Rows are points. The points of each table are mixes of a few directions, plus a little noise. Count the directions of each table, and those that both share. Where both have some left over, give the other angles between the two spaces (their principal angles), to ten degrees, smallest first.

First, 5 rows:
[[ 2.6 -0.9]
 [ 6.6 -2.0]
 [ 4.8 -1.6]
 [-6.5  2.3]
 [-7.1  2.3]]
Second (7 x 2):
[[ 2.6  5.2]
 [ 1.2  2.1]
 [ 1.9  3.4]
 [ 1.9  3.8]
 [ 1.0  2.1]
 [-4.2 -7.3]
 [-4.7 -9.0]]
Directions: first 1, second 1, shared 0; angles 80

First:
[[-2.8 -4.0 -6.2  2.5 -3.8  3.5]
 [-2.6  3.9  3.5  4.1 -3.0  2.0]
 [ 1.5 -3.2  2.6  1.3 -0.8 -3.5]
 [ 5.3 -7.9  6.3  3.6 -1.7 -6.0]
 [ 2.4  8.1 -1.5 -7.7  7.6  4.3]
 [-4.0  3.1 -4.8 -4.1  1.7 -0.2]]
Second, 7 rows:
[[ 0.6 -1.0  0.1 -3.6  2.1 -3.7]
 [-3.3 -3.1 -6.1  0.7 -3.6  4.9]
 [ 0.2  0.4 -3.2  4.3  2.9 -7.7]
 [ 5.6 -5.5 -6.3  2.3  3.8 -2.0]
 [-6.7  0.0 -4.5 -0.1 -3.5 -0.2]
 [ 2.4  3.6  7.1  0.4  0.5  1.4]
 [ 1.5  5.6 12.8 -3.8 -2.4  7.1]]
Directions: first 4, second 4, shared 3; angles 70

First, 9 rows:
[[ -1.5  -0.5  -0.4  -1.9  -2.7   0.4  -5.4   4.9  -1.1  -0.4   0.0]
 [ -4.2   4.2   1.3  -2.8  -3.3   7.1  -2.6   8.6  -3.9  -3.2  -8.3]
 [ -1.5   1.2  -4.3  -1.6   2.0   4.7  -1.0  -3.5 -11.1   0.6   4.8]
 [  2.2  -2.6   0.4   1.9   0.1  -4.5   0.9  -1.2   5.7   0.9   1.1]
 [  1.7  -0.9   2.3   0.3   0.8  -4.1   0.6  -2.7   4.4   1.3   3.1]
 [ -0.1   1.2  -0.9   2.6   0.1   3.6   5.0   1.8   0.7  -2.1  -8.1]
 [  0.5  -1.8  -4.2   3.1  -0.4   2.0   2.2   2.2  -0.1  -1.3  -5.3]
 [  0.4  -4.5  -4.2   1.7  -3.3  -1.7  -4.6   6.3   2.6  -0.5  -2.2]
 [  2.6   3.6   9.9  -3.1   6.6  -7.6   5.0 -16.4   2.8   4.7  15.0]]
Second:
[[-6.1 -1.2  2.3 -0.4  2.6 -6.9 -0.8  5.7 -0.2 -9.3 -1.7]
 [ 0.5  1.1 -6.9  2.0 -1.1  2.1  6.0 -7.3  2.9  5.7 -1.3]
 [ 1.8  1.3 -6.9  1.9 -1.7  3.5  5.8 -8.0  2.7  7.4 -0.8]
 [ 5.2  0.3  3.3 -1.2 -1.4  4.7 -4.0  0.6 -2.1  4.0  2.6]
 [ 5.2  0.2  3.7 -1.3 -1.4  4.6 -4.4  1.0 -2.2  3.7  2.7]
 [-2.7 -1.0  4.5 -1.2  1.6 -3.8 -3.5  6.1 -1.6 -6.7  0.0]
 [ 3.2  0.4  0.1 -0.1 -1.2  3.3 -0.7 -1.6 -0.4  3.9  1.2]
 [-4.3  0.0 -4.3  1.4  1.0 -3.5  4.7 -2.0  2.4 -2.2 -2.5]
 [-0.8 -1.5 10.0 -2.9  1.7 -3.1 -8.7 10.6 -4.2 -8.5  1.9]
 [-7.4 -1.1  0.6  0.1  2.8 -7.9  1.0  4.6  0.7 -9.7 -2.6]
 [ 5.5  1.7 -6.6  1.7 -2.9  7.2  4.7 -9.6  2.1 11.7  0.6]]
Directions: first 4, second 2, shared 0; angles 40, 70

First:
[[ -0.2   0.0  -0.1  -0.1   0.0  -0.1   0.1  -0.2  -0.1   0.0   0.2   0.1
    0.1  -0.1   0.1   0.1   0.1   0.1]
 [  1.7   0.3  10.5  -1.6   6.2  -4.9   5.8   2.5  -1.7   4.7   1.2  -0.2
    1.4  -7.3   3.1  -9.0  -3.2  -3.5]
 [  0.2   0.2   1.6  -0.3   1.0  -0.9   0.9   0.3  -0.3   0.9   0.1  -0.1
    0.1  -1.0   0.3  -1.5  -0.6  -0.7]
 [ -1.3  -0.2  -9.5   1.7  -5.8   4.4  -5.3  -2.2   1.4  -4.5  -1.4  -0.2
   -1.1   6.5  -2.6   8.4   2.8   3.2]
 [ -0.9  -0.2  -4.8   0.8  -3.0   2.5  -2.8  -1.2   0.6  -2.4  -0.5   0.1
   -0.5   3.3  -1.6   4.3   1.7   1.5]
 [ -0.6  -0.2  -5.2   0.9  -2.9   2.1  -2.5  -1.1   0.9  -2.2  -0.4  -0.2
   -0.6   3.6  -1.3   4.5   1.5   1.9]
 [ -2.3  -0.4 -15.6   2.7  -9.2   7.0  -8.6  -3.3   2.2  -7.1  -1.9   0.0
   -1.8  10.9  -4.4  13.4   4.4   5.2]
 [  2.1   0.3  14.8  -2.4   8.7  -6.8   8.0   3.6  -2.3   6.9   1.8   0.1
    1.7 -10.7   4.0 -13.1  -4.4  -5.3]
 [  1.1   0.2   8.1  -1.4   4.8  -4.0   4.4   1.7  -1.0   3.6   0.9   0.1
    0.9  -5.7   2.4  -7.0  -2.4  -2.9]]
Second, 11 rows:
[[ -0.3   1.8   1.1   6.6   1.8  -1.6   5.5   0.8  -3.2  -3.7  -5.8   3.1
    2.5  -9.4   5.1  -4.6  -5.9   0.6]
 [ -0.8  -0.4   1.5  -3.0   3.2  -1.1   0.5   3.0  -3.8  -3.5  -4.2   0.0
    3.0   5.2  -5.6  -1.6   6.9   7.3]
 [  6.3  -0.9  -4.1  -3.7   2.7   2.4  -5.6   2.6  -1.2   5.5  -0.2   1.4
    1.7   5.3  -5.7  -1.7   6.0   2.9]
 [ -2.4  -0.8   0.3   5.6  -0.6  -0.1   2.0  -4.9   0.6  -2.3   3.4  -1.8
    1.7  -7.6  10.2  -1.1  -5.2  -3.3]
 [  2.6  -1.1 -11.0   2.1  -8.7   7.6  -8.6  -6.3   4.5   1.0   9.5  -3.2
   -3.0   4.8   4.5   9.0   2.7  -7.4]
 [ -1.4   0.2   3.0   1.1   2.3  -3.1   3.1  -0.1   1.1   2.2  -1.8   1.4
   -0.3  -6.0   1.9  -3.0  -7.6   0.9]
 [ -1.4  -0.2   1.0  -4.5   2.6  -1.7  -0.3   3.5  -0.9  -0.1  -5.4   1.3
    0.2   5.7  -8.8   0.4   2.9   8.0]
 [ -5.8  -3.6  -1.3  -2.1  -4.6   0.5  -4.5 -10.0  10.2   5.0  12.2  -6.0
   -3.9  -0.4   6.4   7.6  -8.0  -4.1]
 [  0.6   0.2   3.4  -4.3   1.3  -0.6   0.8   4.4  -3.0  -1.5  -1.7  -0.4
    0.6   6.2  -6.3  -1.2   8.1   1.6]
 [  0.7   3.4   2.1  -0.2   0.1  -1.9   4.5   7.0  -3.3  -2.6  -9.2   4.6
   -1.8   1.2  -7.4  -0.9   1.3   1.4]
 [  1.8   1.1   3.3   2.4  -0.6  -0.2   2.9   0.4  -1.0   0.4   3.2  -0.7
   -0.7  -5.0   5.3  -2.9  -0.9  -7.9]]
Directions: first 1, second 6, shared 1

First, 11 rows:
[[  3.0   4.5  -1.7  -2.0   0.3   6.8  -2.4  -1.2  -1.2  -0.9   3.6  -9.3
    3.7   0.4   3.1  -1.7   5.6   4.1  -4.1  -4.2  -1.1  -3.7  10.8  -3.2
    4.2  -1.8  -2.0  -3.5   1.2  -1.0  -4.0  -4.3]
 [ -4.2   7.6   0.8   0.4  -0.4  10.1  -4.7  -0.9   1.9   2.1   5.5  -7.8
    2.1  -2.8   3.3  -2.8   3.0  -1.9  -2.8  -1.3   0.4  -8.7   5.3   2.3
    4.4  -5.9  -5.4  -5.3   3.6   4.0  -4.4  -5.2]
 [  4.0  -1.9  -0.8   0.9   0.0  -1.6  -0.4   1.6  -2.7   1.4  -1.1   3.4
   -3.4   0.0  -0.2   2.1  -2.1  -0.2   1.7   3.9   2.9  -0.8  -1.8   1.2
   -1.0   0.6  -0.2   1.9  -2.6   2.3   0.3   5.3]
 [  6.1  -1.0  -1.6   2.4   1.8  -3.9   1.3   3.2  -3.8   1.0  -6.5   3.0
   -2.6  -0.7  -3.1   2.4   2.3   5.8  -0.6   2.2   4.3   1.1  -0.8  -4.3
   -4.0   3.0   2.7   2.9  -4.2  -2.5   0.0   7.5]
 [ -8.6   4.9   1.2  -4.6   1.2   5.3   3.5  -2.9   2.8  -3.6   2.5  -7.4
    9.1   0.8   3.3  -6.2   7.7   1.3  -4.0 -11.7  -7.6   1.6   9.6  -3.0
    3.3  -8.4   1.1  -6.7   5.3  -4.5   1.2 -12.9]
 [  0.6  -3.4   0.9   2.0  -2.9  -2.6   2.0  -0.7   5.8  -1.3  -4.0   2.4
   -0.7  -0.3  -4.2   1.3  -0.8   1.1   0.2  -0.5  -1.7   5.6  -9.2  -3.8
   -2.1  10.3   2.0   3.7  -0.3  -5.3   0.4   1.4]
 [ -3.5   3.9   1.7  -3.1  -0.9   8.7   2.5   0.4   0.7   0.7   2.1  -1.3
    2.0  -0.7   4.8  -3.3   4.2  -2.5   0.0  -4.0  -2.5  -2.2   3.7   1.3
    4.3 -11.6  -1.7  -5.4   1.6   2.5   2.1  -3.9]
 [ -5.6  -0.2   2.8   0.9  -4.3   4.8  -5.6  -2.6   5.2   2.9   9.3   1.3
   -3.7  -1.0   2.5   0.6 -10.2 -12.2   4.3   6.6  -0.3  -5.2  -8.3  11.0
    4.4  -0.4  -6.7  -0.4   3.3   9.6  -1.3  -2.1]
 [  3.2  -5.3  -1.6  -0.7   0.9  -8.0  -1.8  -1.5  -3.2  -1.4   2.8   2.4
   -1.8   3.2  -0.4   2.7  -6.9  -1.8   2.5   3.7   0.4   2.6   0.3   3.0
   -1.4   4.7   0.6   3.5  -1.1   1.5   0.4   1.7]
 [ -4.4  -3.5  -0.4   4.7   5.3 -16.1   2.5   1.9  -2.0  -1.1 -10.0   7.0
   -0.1  -0.1  -8.7   1.1  -1.1   4.7   0.1   1.1   2.6   6.1  -6.3  -3.0
  -11.3   7.0   6.7   5.1  -1.4  -6.6   2.5   3.5]
 [  9.3  -5.5  -1.4  -0.5  -1.1  -3.3   3.0   2.6  -3.6   0.3  -4.1   6.6
   -4.7   1.2  -0.3   3.8  -1.7   1.7   2.8   3.9   2.6   3.6  -3.5  -1.8
   -1.4   2.8   2.3   4.0  -5.6   0.2   2.6   9.0]]
Second:
[[  2.0   0.7   3.6   0.8  -0.9   2.1   5.6   1.3   1.4  -1.4  -3.2  -2.1
   -1.0  -0.7  -0.5  -0.2  -1.8   1.4   1.0  -0.1   3.6  -2.4   1.4   0.1
    0.0  -2.1   0.9  -1.4  -1.9   3.9  -0.8   1.5]
 [  3.9  -2.7  -0.7  -8.2  -9.1  -0.2  -3.1   0.5  -1.9  -0.3   8.4  -6.7
    8.6   2.6   2.8   3.1   6.0   5.4   1.7   2.4  -7.3  -6.5  -4.3 -12.8
   -3.6   3.6   9.4  -0.9   1.6  -4.5   1.4  -2.3]
 [  2.3   0.8   3.7   0.7  -1.0   2.5   6.0   1.2   1.3  -1.3  -3.3  -2.2
   -0.4  -0.5  -0.4  -0.1  -1.7   1.9   1.1   0.2   3.1  -2.7   1.1  -0.4
   -0.4  -2.2   1.3  -1.4  -1.6   4.0  -0.9   1.2]
 [  0.2   0.1  -0.2  -0.6  -0.7  -0.1  -0.5   0.0  -0.3   0.1   0.7  -0.3
    0.6   0.2   0.1   0.0   0.2   0.2   0.1   0.4  -0.4  -0.2   0.0  -0.7
   -0.2   0.5   0.7  -0.1  -0.1  -0.2   0.0  -0.4]
 [  4.4  -0.4   3.3  -2.5  -4.8   2.7   4.8   1.6   0.8  -1.8   0.0  -5.0
    2.5   0.4   0.7   1.2   0.3   4.1   1.7   1.1   0.3  -5.5  -0.5  -5.7
   -1.6  -0.7   5.2  -2.0  -1.5   2.5  -0.9   0.3]
 [  0.9   1.3   3.2   2.3   1.1   2.2   5.5   1.0   1.5  -1.1  -4.5  -0.6
   -2.5  -1.0  -1.0  -0.7  -2.7   0.3   0.1  -0.6   4.7  -0.8   2.0   2.5
    0.7  -2.6  -1.0  -0.8  -2.3   4.3  -0.9   1.6]
 [  3.6  -0.2   3.6  -1.2  -3.0   2.4   5.1   1.3   1.2  -1.7  -1.1  -3.9
    1.3   0.2   0.2   0.6  -0.5   3.0   1.3   0.5   1.6  -4.2   0.3  -3.7
   -1.0  -0.8   3.7  -1.8  -1.5   2.9  -0.8   0.7]
 [-15.6   0.0 -14.4   7.2  15.9 -10.3 -20.9  -6.4  -3.3   6.9   1.8  18.4
   -8.0  -0.8  -1.4  -3.7   0.0 -14.7  -6.4  -3.0  -3.9  19.5   0.4  19.0
    5.0   3.9 -17.5   7.8   6.3 -11.3   2.8  -2.7]
 [ -2.0  -0.2  -1.9   1.1   1.9  -1.6  -3.1  -0.9  -0.5   0.9   0.3   2.4
   -0.8   0.2  -0.1  -0.3   0.2  -1.8  -0.8  -0.4  -0.7   2.6   0.2   2.5
    0.7   0.7  -2.0   1.1   1.0  -1.7   0.7  -0.5]]
Directions: first 6, second 2, shared 0; angles 60, 60
